Each row is a point. Two turns around zero, p and q, are shown by what they do to some points. Write where each new point lands after one turn and then the other. Backwards means that the second turn is done in reverse. Each puzzle has new turns, and all numbers are rounded.
In the rows, zero is written as 128.

Turn p:
150 125 62 => 184 153 95
89 122 108 => 115 170 122
143 89 165 => 96 88 105
131 176 178 => 117 100 190
Turn q:
65 92 74 => 82 65 174
146 155 118 => 134 125 95
132 164 186 => 120 192 106
160 125 145 => 159 145 122
120 107 175 => 131 169 160
145 125 69 => 142 70 112
Where do these land?
p, then q: 61 93 101 => 66 111 80
q, then p: 117 141 102 => 117 146 105
q, then p: 164 148 192 => 186 127 177
p, then q: 126 89 124 => 113 92 127
q, then p backwards: 171 169 121 => 150 89 89

Turn p:
127 90 88 => 96 99 162
94 67 135 => 88 159 177
163 194 161 => 191 130 76
96 166 109 => 102 124 82
150 165 154 => 169 134 100
137 86 121 => 120 123 170
Turn q:
126 100 105 => 123 155 105
146 152 110 => 159 136 143
221 132 133 => 209 98 92
59 124 148 => 60 128 152
88 132 145 => 89 122 148
Where do these land?
p, then q backwards: 85 136 135 => 104 94 112
q, then p: 140 138 91 => 160 116 107
p, then q backwards: 170 137 114 => 161 148 152
p, then q: 149 101 81 => 87 112 90
p, then q backwards: 97 128 219 => 126 115 33

Turn p:
130 171 107 119 => 130 148 122 84
139 50 147 161 => 107 104 119 209
110 166 99 138 => 106 153 137 89
92 126 121 91 => 130 93 156 101
128 51 176 108 => 153 70 138 195
191 134 112 146 => 129 153 66 135
106 199 133 133 => 142 176 157 81
Turn q:
100 117 72 128 => 161 119 75 133
218 83 190 105 => 133 121 240 171
110 175 107 149 => 114 164 89 109
109 136 133 104 => 134 118 128 98
103 129 138 155 => 97 118 108 129
Where do these land?
q, then p: 152 124 189 135 => 152 130 184 154
q, then p: 149 125 118 137 => 126 153 126 132
p, then q: 108 160 135 190 => 84 158 119 79
p, then q backwards: 129 161 99 129 => 111 168 134 122
q, then p backwards: 173 72 85 124 => 146 96 203 126
p, then q backwards: 135 114 179 63 => 128 73 98 72
p, then q: 50 140 90 118 => 113 65 158 76
